Each point is reached from the start by the listed moves, each made once or not at all, plus a little noise. Is the number of moves made odd or even? Then give how often each move was made.
(in the rows, 128 means zero)

Moves:
(1): [182  97]
(2): [151 166]
Start: [120 142]
Points:
[143 180] => odd (0, 1)
[173 108] => odd (1, 0)

Moves:
(1): [199 146 142 134 129 138 133]
(2): [124 195 114 136 123 112 133]
(3): [121 135 185 141 132 144 121]
(4): [134 116 120 181 128 119 129]
(5): [130 125 129 119 198 117 135]
(6): [112 140 105 146 143 196 124]
Start: [105  99 124 133 147 145 123]
Points:
[175 111 138 130 217 147 136] => even (1, 0, 0, 0, 1, 0)
[106 155 104 194 144 120 128] => even (0, 1, 0, 1, 0, 0)
[ 75 188 146 172 160 210 119] => odd (0, 1, 1, 0, 0, 1)
[104 157 163 195 218 125 128] => even (0, 1, 1, 1, 1, 0)
[ 90 113 100 151 162 210 118] => odd (0, 0, 0, 0, 0, 1)
[175 114 187 204 155 158 124] => odd (1, 0, 1, 1, 0, 0)

Moves:
(1): [182 124 139 127 129 138 119 123 128 127 135 119 128 127]
(2): [126 220 135 119 121 131 112 140 113 131 126 124 128 136]
(3): [123 124 206 115 136 132 122 136 125 124 127 140 120 147]
(4): [125 131 133 178 135 141 121 132 140 134 129 136 126 136]
(5): [128 134 118 116 198 133 118 116 125 131 137 136 129 126]
(6): [120 127 128 118 123 188 130 119 139 135 131 121 116 128]
(7): [133 140 130 129 131 126 177 113 132 126 123 119 124 119]
(8): [138 119 124 126 146 144 145 210 127 126 119 109 130 131]
(9): [134 133 124 124 128 127 124 123 189 119 127 135 127 124]
(10): [130 123 128 115 133 116 122 133 137 222 126 104 109 139]
(11): [122 124 133 123 124 127 131 128 134 129 180 135 133 124]
(12): [137 135 118 124 127 129 140 137 121 147 125 188 129 135]
Start: [134 132 154  81 123 141 128  81 112 139 104 174 105 133]
Points:
[186 126 154  92 221 232 116 148 135 247 116 134  76 149] => even (1, 0, 0, 1, 1, 1, 0, 1, 0, 1, 0, 0)
[134 150 149  70 194 140 172  52 122 141 163 179 110 117] => odd (0, 0, 0, 0, 1, 0, 1, 0, 0, 0, 1, 0)
[179 115 168  65 132 228 139 144 130 146 158 145 102 131] => even (1, 0, 0, 0, 0, 1, 0, 1, 0, 0, 1, 0)
[138 124 235 107 153 171 131 172 188 130 149 189  99 156] => odd (0, 0, 1, 1, 0, 0, 0, 1, 1, 0, 1, 0)
[179 227 246  84 122 229 106  96 178 156 156 249  86 169] => even (1, 1, 1, 1, 0, 1, 0, 0, 1, 0, 1, 1)

Moves:
(1): [190 130 128 133 128 124 134 117 133 122 136 133 121 129 124 123 136 130
 120 126 131]
(2): [130 188 127 125 127 123 119 129 133 108 128 125 127 117 131 131 138 131
 124 132 134]
(3): [133 132 183 123 120 120 131 134 131 128 129 128 117 138 132 137 132 130
 128 136 127]
(4): [125 130 129 170 127 124 123 128 123 132 124 128 130 132 134 135 126 128
 126 128 132]
(5): [129 129 140 128 190 128 137 131 130 128 134 116 135 120 128 128 136 130
 118 130 120]
(6): [139 137 129 133 127 192 123 126 113 139 132 130 140 140 132 129 135 131
 131 130 122]
(7): [122 134 129 132 121 133 195 137 128 133 130 125 136 136 135 139 131 129
 114 115 128]
(8): [139 132 123 132 132 127 127 183 126 127 126 137 115 127 127 118 123 130
 136 132 124]
(9): [130 123 127 136 125 138 129 131 169 125 133 126 129 120 133 129 124 131
 129 130 125]
(10): [136 141 130 123 131 123 123 124 138 178 130 123 125 131 121 131 129 130
 129 125 131]
(11): [124 130 132 136 128 124 127 126 124 134 181 122 125 131 128 124 130 120
 125 136 125]
(12): [119 129 135 132 134 121 125 121 130 133 132 182 133 127 135 127 148 122
 132 124 130]
(13): [141 130 138 125 122 121 126 149 129 124 125 127 202 125 127 130 136 127
 128 133 131]
(14): [128 129 115 120 135 125 123 129 139 121 130 125 129 177 134 135 127 129
 131 124 125]
(15): [139 127 132 128 125 129 129 133 118 139 129 117 129 120 196 122 127 118
 130 126 119]
(16): [135 122 123 120 127 126 123 137 120 122 127 133 125 114 131 182 138 130
 125 133 132]
(17): [123 125 128 130 128 123 124 133 131 128 127 117 123 126 123 119 173 135
 131 117 134]
(18): [129 124 121 122 126 121 129 128 121 129 134 134 130 129 137 126 120 186
 123 127 121]
(19): [130 133 128 137 135 122 131 112 124 127 128 126 130 121 125 131 132 130
 191 131 125]
(20): [122 123 125 134 122 124 145 124 129 130 114 130 127 131 142 118 136 128
 132 196 136]
Start: [122 110 114 125 131 146 121 111 139 117 141 129 119 135 148 158 146 125
 138 178 106]
Points:
[147 117 125 166 183 137 131 140 189 171 133  94 202 162 238 162 160 122
 136 248 101] => even (0, 0, 0, 1, 1, 0, 0, 0, 1, 1, 0, 0, 1, 1, 1, 0, 0, 0, 0, 1)
[183 157  92 171 126 128 118 117 191  77 134 122 107 158 176 207 216 143
 131 242 130] => even (1, 1, 0, 1, 0, 0, 0, 0, 1, 0, 0, 0, 0, 1, 0, 1, 1, 0, 0, 1)
[206 187 185 131 123 166 102 131 139 109 212 154 186 186 231 157 249 115
 137 183 103] => even (1, 1, 1, 0, 0, 1, 0, 0, 0, 0, 1, 1, 1, 1, 1, 0, 1, 0, 0, 0)
[214 129 158 123 134 180 119 157 127 130 166 196 109 196 245 152 169 174
 149 179  82] => even (1, 0, 1, 0, 0, 1, 0, 1, 0, 0, 0, 1, 0, 1, 1, 0, 0, 1, 0, 0)
[133 183 148 177 119 187 164 189 174 110 209 120 112 198 185 171 194 198
 128 179  93] => odd (0, 1, 1, 1, 0, 1, 1, 1, 1, 0, 1, 0, 0, 1, 0, 0, 1, 1, 0, 0)
[125 175 174 131 133 104 112 103 127 117 206 155 110 121 229 151 223 171
 199 183  98] => even (0, 1, 1, 0, 0, 0, 0, 0, 0, 0, 1, 1, 0, 0, 1, 0, 1, 1, 1, 0)

Moves:
(1): [153 135 117 129 147 140 136 133 141 128 117 129 139 131 120 122 112 141
 119 111 136 137 146 114]
(2): [123 145 134 117 136 133 113 142 107 146 150 133 122 122 128 140 136 157
 133 125 133 126 135 123]
(3): [132 126 154 139 101 129 130 119 122 120 129 127 141 134 119 130 123 118
 117 128 133 109 139 117]
(4): [120 145 133 137 134 120 126 131 122 101 131 127 140 142 134 109 129 138
 130 129 120 134 109 129]
(5): [141 105 149 122 154 124 114 132 118 129 126 116 129 137 147 125 132 119
 117 130 130 112 116 115]
(6): [131 134 118 122 109 140 104 129 141 127 127 109 120 133 153 125 122 127
 123 135 126 128 130 140]
(7): [131 132 118 130 138 150 129 117 117 135 143 127 128 134 130 119 140 125
 131 130 131 116 140 120]
(8): [126 136 128 137 120 130 128 152 128 127 133 142 142 139 122 128 151 116
 144 116 121 125 134 112]
(9): [123 153 128 134 121 135 154 125 128 146 126 120 134 114 133 118 103 136
 146  97 109 114 102 122]
(10): [127 119 118 140 134 140 125 140 108 141 125 129 132 136 119 135 117 121
 100 128 152 133 125 132]
(11): [138 133 135 138 135 131 124 146 133 123 154 120 119 138 119 134 115 119
 132 125 124 134 131 127]
(12): [114 138 142 135 132 169 125 142 167 134 125 155 146 133 118 145 117 128
 122 151 146 129 104 142]
(13): [112 135 112 130 137 126 119 119 124 140 119 120 150 147 133 160 117 129
 132 120 115 106 137 120]
(14): [132 143 145 132 130 127 159 131 133 134 113 116 103 151 117 142 136 135
 127 132 131 120 134 116]
(15): [153 138 130 105 106 112 141 122 126 141 143 147 139 118 166 139 132 114
 105 128 145 135 121 114]
(16): [129 126 126 152 140 123 131 131 115 114 118 137 118 119 139 140 113 148
 131 129 121 126 133 140]
(17): [120 123 122 128 112 140 122 110 148 117 123 115 141 113 118 143 154 131
 121 129 123 161 116 121]
(18): [119  94 115 112 114 119 137 140 130 110 141 111 148 121 127 123 123 134
 137 129 143 127 122 135]
(19): [112 120 137 137 127 129 125 113 134 132 122 123 121 133 133 126 116 117
 140 126 134 138 139 111]
(20): [143 132 128 132 130 119 125 137 115 138 129 114 141 134 129 134 128 120
 129 147 126 138 126 134]
(21): [130 139 144 145 121 115 131 135 145 141 139 127 122 131 134 126 130 125
 127 109 164 122 136 165]
(22): [100 144 137 124 150 129 150 141 134 119 122 112 144 113 135 144 110 130
 121 128 119 130 133 132]
(23): [110 114 110 146 133 128 136 123 155 138 141 131 131 124 130 108 121 131
 112 142 129 128 134 125]
(24): [115 127 147 116 140 162 133 133 136 159 147 139 140 139 140 141 136 140
 124 119 114 138 141 157]
Start: [127 146 132 126 130 113 152 141 139 138 150 127 143 134 131 132 141 121
 106 112 141 142 127 116]
Points:
[134 178 193 160 175 209 138 186 175 164 154 105 195 249 144 193  91 128
  40 113 160 116 132 118] => odd (1, 0, 1, 1, 1, 1, 0, 0, 0, 1, 1, 1, 1, 1, 0, 0, 0, 0, 0, 0, 0, 0, 0, 1)
[138 195 176 139 135 173 231 149 158 149 157 139 199 147 156 200 170 140
  64  81 135 158 185  82] => even (1, 0, 1, 0, 0, 0, 1, 1, 0, 0, 0, 0, 0, 1, 1, 1, 1, 0, 0, 0, 0, 1, 0, 1)
[ 27 172 163 178 194 150 194 175 195 130 170  72 200 150 152 196  72 182
 116 114 126 132  79  83] => even (0, 1, 0, 1, 1, 0, 0, 0, 1, 0, 1, 1, 1, 1, 0, 1, 1, 1, 1, 0, 0, 1, 1, 0)
[134 145 176 137 156 182 147 148 172 215 226 142 226 193 181 188 124  84
  46 153 153 109 136 107] => even (0, 0, 1, 0, 1, 0, 1, 0, 0, 0, 1, 1, 1, 0, 1, 0, 0, 0, 0, 1, 0, 0, 1, 1)

Moves:
(1): [164 128 113 134 126 142 101 126 142 109 131 136 108 128 146 125 128 131
 136 102 151 126 114 144 124]
(2): [129 162 149 116 111 138 135 123 138 125 135 136 137 146 120 126 123 132
 107 119 141 129 112 136 140]
(3): [160 118 164 138 133 132 133 104 133 121 135 118 139 139 106 125 133 125
 158 123 143 131 135 130 137]
(4): [123 130 129 166 127 124 140 137 119 110 130 123 119 133 133 111 122 128
 119 123 110 108 131 133 122]
(5): [114 149 127 135 150 126 135 125 132 120 119 127 130 126 128 144 117 127
 133 119 127 129 128 140 131]
(6): [125 136 126 121 139 150 131 165 138 138 129 124 124 144 130 125 129 140
 129 154 130 129 135 122 147]
(7): [142 114 127 112 133 129 145 138 133 124 128 131 118 121 116 129 118 151
 122 128 131 128 113 138 119]
(8): [135 149 136 140 124 131 115 168 111 125 125 131 140 103 126 103 112 109
 107 121 129 128 122 116 110]
(9): [120 129 112 145 125 110 128 131 158 126 135 156 146 135 125 132 123 128
 133 129 132 136 140 131 135]
(10): [121 130 126 137 137 130 136 116 132 151 132 129 102 136 108 128 142 136
 125 124 128 130 124 115 137]
(11): [131 131 123 118 129 121 135 112 137 118 153 131 120 127 133 118 124 112
 123 122 124 127 129 118 145]
(12): [131 134 127 151 132 143 141  99 105 125 115 166 143 124 135 127 113 125
 127 151 117 153 117 107 126]
(13): [140 127 113 120 130 122 122 124 134 149 142 107 158 120 126 123 136 147
 112 127 135 129 121 134 140]
(14): [127 118 126 138 120 131 142 124 113 137 122 119 134 152 109 137 124 104
 123 125 139 139 126 125 118]
(15): [129 124 134 134 128 116 159 145 123 143 115 156 135 126 163 113 132 123
 132 132 150 137 131 121 144]
(16): [123 113 134 129 122 135 129 136 118 103 144 133 125 104 125 172 126 141
 128 126 119 119 128 126 161]
(17): [120 147 107 117 127 135 140 141 111 125 137 137 128 121 122 130 151 123
 147 129 128 139 121 152 134]
(18): [119 106 120 109 136 111 118 132 113 120 136 124 129 164 136 123 134 144
 132 109 123 137 118 109 128]
(19): [125 134 123 131 124 132 131 122 122 137 129 129 137 132 129 134 118 133
 149 117 131 112 129 123 134]
(20): [128 124 123 138 137 109 107 124 115 136 158 128 101 131 132 125 121 143
 141 154 136 147 100 138 125]
(21): [113 115 116 128 124 131 131 124 128 118 121 127 128 107 112 117 132 137
 118 128 152 124 133 133 138]
(22): [129 136 135 127 117 123 140 128 137 123 132 112 124 129 137 126 123 132
 141 115 135 160 131 133 123]
(23): [147 140 128 119 122 117 146 134 116 124 127 127 133 127 125 124 127 139
 113 126 133 134 154 137 123]
(24): [132 117 132 137 131 145 135 115 113 145 145 154 115 131 139 105 131 133
 137  99 118 131 147 155 132]
Start: [ 95 149 148 125 121 126 113 131 131 164 141 131 105 134 112 137 129 115
 148 157 122 156 123 115 136]
Points:
[151 206 116 180  91 151 138 166  65 111 173 153 141  75 138 132 105 144
 148 116 128 183 112 140 152] => even (1, 0, 0, 1, 0, 0, 0, 1, 0, 0, 0, 1, 1, 0, 0, 1, 1, 0, 1, 0, 0, 1, 1, 0)
[124 212 159 146 111 187 197 190  62 119 199 214 102 107 109 101  98 141
 101 149  95 173 124 143 184] => odd (0, 1, 0, 1, 0, 1, 1, 1, 0, 0, 1, 1, 0, 0, 0, 1, 1, 0, 0, 0, 0, 0, 1, 1)
[140 113 126 149 142  93 185 145  71  77 201 156  60 148 108 139 126 151
 181 114 197 188  93 168 191] => even (1, 0, 1, 1, 1, 0, 1, 0, 0, 0, 1, 0, 0, 1, 1, 1, 1, 1, 0, 1, 1, 0, 1, 0)
[166 183 185 218 139 143 181 194 116 149 204 207  67 170  97 113  90 157
 143 113 193 190 117 172 192] => even (1, 1, 1, 1, 1, 1, 1, 1, 1, 1, 0, 0, 0, 1, 1, 1, 0, 0, 0, 1, 0, 0, 1, 1)
[ 76 159 107 208 164 112 164 203 125 221 186 189  91 116 117  63  96 186
 139 150 167 161 111 148 186] => odd (0, 0, 0, 1, 1, 1, 1, 1, 1, 1, 0, 0, 1, 0, 1, 0, 0, 0, 1, 1, 1, 0, 0, 1)
[146 165  94 144 163 130 154  98  95 176 201 221  84 107 174  96 123 150
 178 139 160 223  64 183 174] => even (1, 0, 0, 0, 1, 0, 1, 0, 0, 0, 1, 1, 1, 0, 1, 0, 1, 0, 0, 1, 0, 0, 0, 1)
[107 162 131 195 133 130 195 158 102 226 196 232  83 161 129  75  72 121
 174 167 159 249 105  92 165] => odd (0, 0, 0, 0, 0, 1, 1, 1, 1, 1, 1, 1, 0, 1, 1, 0, 0, 0, 1, 1, 0, 1, 0, 1)
[159 174 140 209 111 123 150 228  87 133 196 184 113 145 120 126 113 122
 196 154 190 179 124 146 185] => odd (1, 0, 1, 1, 0, 1, 0, 1, 1, 0, 0, 0, 0, 1, 1, 1, 1, 0, 1, 1, 0, 0, 1, 0)
[114 171 132 165 163 134 183 152  89 189 185 215 183 185 127  77 125  93
 176 133 152 237 126 111 197] => odd (0, 0, 1, 0, 1, 1, 0, 1, 1, 0, 1, 1, 1, 1, 1, 0, 1, 1, 0, 0, 0, 0, 0, 1)

Moves:
(1): [135 135 124 128 141 109 130 118 117 107 130 122 124 127 137 155 110 127
 132 130 131 141 122 138 112 132 130]
(2): [115 100 121 137 128 135 138 139 117 121 124 129 151 123 106 138 134 132
 113 144 135 146 131 132 123 129 130]
(3): [154 133 153 126 133 107 133 137 129 107 108 124 114 126 134 153 132 122
 160 145 133 129 133 124 110 122 115]
(4): [123 139 141 151 129 128 141 142 135 142 151 124 136 130 117 120 120 138
 154 121 124 107 123 117 130 133 125]
(5): [120 131 127 133 134 130 125 129 122 121 130 121 142 130 124 119 138 123
 115 134 132 137 140 137 136 130 125]
(6): [120 137 119 124 130 133 147 124 131 105 129 135 127 126 122 128 129 119
 130 124 133 129 130 122 130 120 113]
(7): [126 140 131 124 139 120 132 117 129 127 123 131 121 129 127 126 126 134
 127 138 126 125 127 127 138 134 128]
(8): [123 127 142 132 120 132 141 130 121 129 132 126 134 119 109 117 119 136
 111 122 140 136 134 146 128 116 120]
(9): [131 138 125 145 146 134 124 148 123 125 118 130 109 124 135 137 119 128
 132 130 121 149 129 126 133 125 132]
(10): [130 141 133 132 133 109 124 151 120 125 129 150 133 123 133 144 119 113
 132 140 137 111 126 128 138 119 112]
(11): [128 135 149 129 111 112 129 135 134 103 126 130 153 135 117 114 134 118
  90 135 149 162 125 106 112 111 121]
(12): [141 136 125 142 134 113 127 120 117 130 129 136 124 125 119 122 133 126
 147 137 106 123 140 128 113 119 132]
(13): [142 126 147 114 126 140 119 119 115 130 122 147 123 147 138 133 127 139
 120 133 125 139 142 116 122 124 117]
(14): [126 122 142 136 125 140 138 117 142 151 132 127 140 130 121 127 132 115
 130 120 134 136 128 136 137 142 137]
(15): [146 140 116 125 140 114 126 126 128 116 111 132 137 151 131 156 127 132
 130 124 133 128 125 127 124 111 125]
(16): [129 124 139 136 133 126 121 140 127 137 114 128 120 135 131 120 127 119
 115 118 134 122 146 127 118 134 127]
(17): [154 131 129 136 141 120 129 126 110 114 131 127 129 127 133 131 120 108
 131 146 153 132 133 110 134 107 127]
(18): [126 136 130 142 133 133 128 123 129 126 127 124 122 135 128 135 112 129
 128 125 118 124 131 121 130 116 124]
(19): [133 109 130 117 143 124 122 133 144 123 131 132 127 117 115 132 116 125
 123 122 122 125 129 119 142 123 131]
(20): [114 119 138 122 143 120 121 137 112 129 131 135 125 127 127 146 144 124
 123 119 145 129 120 125 117 118 146]
(21): [159 127 141 137 153 114 117 138 106 118  96 123 124 123 129 146 140 130
 129 119 142 125 105 124 127 108 110]
(22): [137 132 132 116 121 142 133 126 125 133 125 109 127 125 126 127 124 128
 126 135 125 127 131 125 112 129 125]
(23): [134 134 115 128 106 123 133 114 119 134 131 119 115 115 129 139 123 140
 152 113 118 134 134 133 131 147 133]
(24): [125 128 118 122 127 133 117 118 131 137 130 132 126 135 117 111 120 123
 135 127 131 120 137 136 133 130 125]
Start: [134 138 128 116 112 105 135 122 132 113 156 122 143 119 136 151 114 129
 106 108 130 133 142 122 140 142 128]
Points:
[184 141 221  99 145  91 123 148 123  96  98 141 138 150  98 189 100  98
  60 101 188 197 189 102  96  94 108] => even (0, 0, 1, 0, 0, 0, 0, 1, 1, 0, 1, 0, 1, 1, 1, 1, 0, 0, 1, 1, 0, 1, 0, 1)
[134 133 158 182 162  89 169 194  89  85 170 148 131  85  84 204  61  99
 114  95 172 139 166  88 158  92 109] => even (0, 1, 0, 1, 0, 1, 0, 1, 1, 1, 0, 0, 0, 0, 0, 1, 1, 1, 1, 1, 0, 0, 1, 0)
[185 188 187 159 174  51 118 156  52 104  83 120  91 101 110 198  97 113
 145 120 145 132 182 135 111  95  89] => even (0, 0, 1, 0, 1, 0, 1, 1, 1, 1, 0, 1, 0, 0, 0, 1, 0, 1, 0, 1, 1, 1, 1, 1)
[127 133 144 118 133  99 128 119  87 104 169 129 161 108 103 136 117 105
  78 119 195 142 170 136 152 102 128] => odd (0, 0, 0, 0, 1, 0, 0, 1, 0, 0, 0, 0, 0, 0, 0, 0, 1, 0, 0, 1, 0, 0, 0, 1)
[175 182 168 139 158  34 167 158  83  16 141 129 183 145  97 249  75  74
 122 159 211 154 145  66  78  56  83] => odd (1, 1, 1, 1, 0, 1, 0, 0, 0, 1, 1, 0, 0, 0, 1, 0, 1, 1, 0, 1, 0, 1, 0, 1)
[202 176 112 156 199  61 113 156  89  57  97 139 119 121 125 211  67  78
 118  91 170 136 173  92 186  75  73] => even (0, 0, 0, 0, 1, 1, 0, 0, 1, 1, 0, 0, 0, 0, 1, 1, 1, 1, 1, 0, 1, 0, 1, 1)
[127 159 164 187 181  56 161 167  54  60 158 144 175  96  79 214 103 115
 111 114 163 134 134 130 118  76  90] => odd (1, 1, 0, 1, 1, 1, 0, 1, 0, 1, 0, 1, 0, 0, 0, 0, 0, 1, 0, 1, 1, 0, 0, 0)
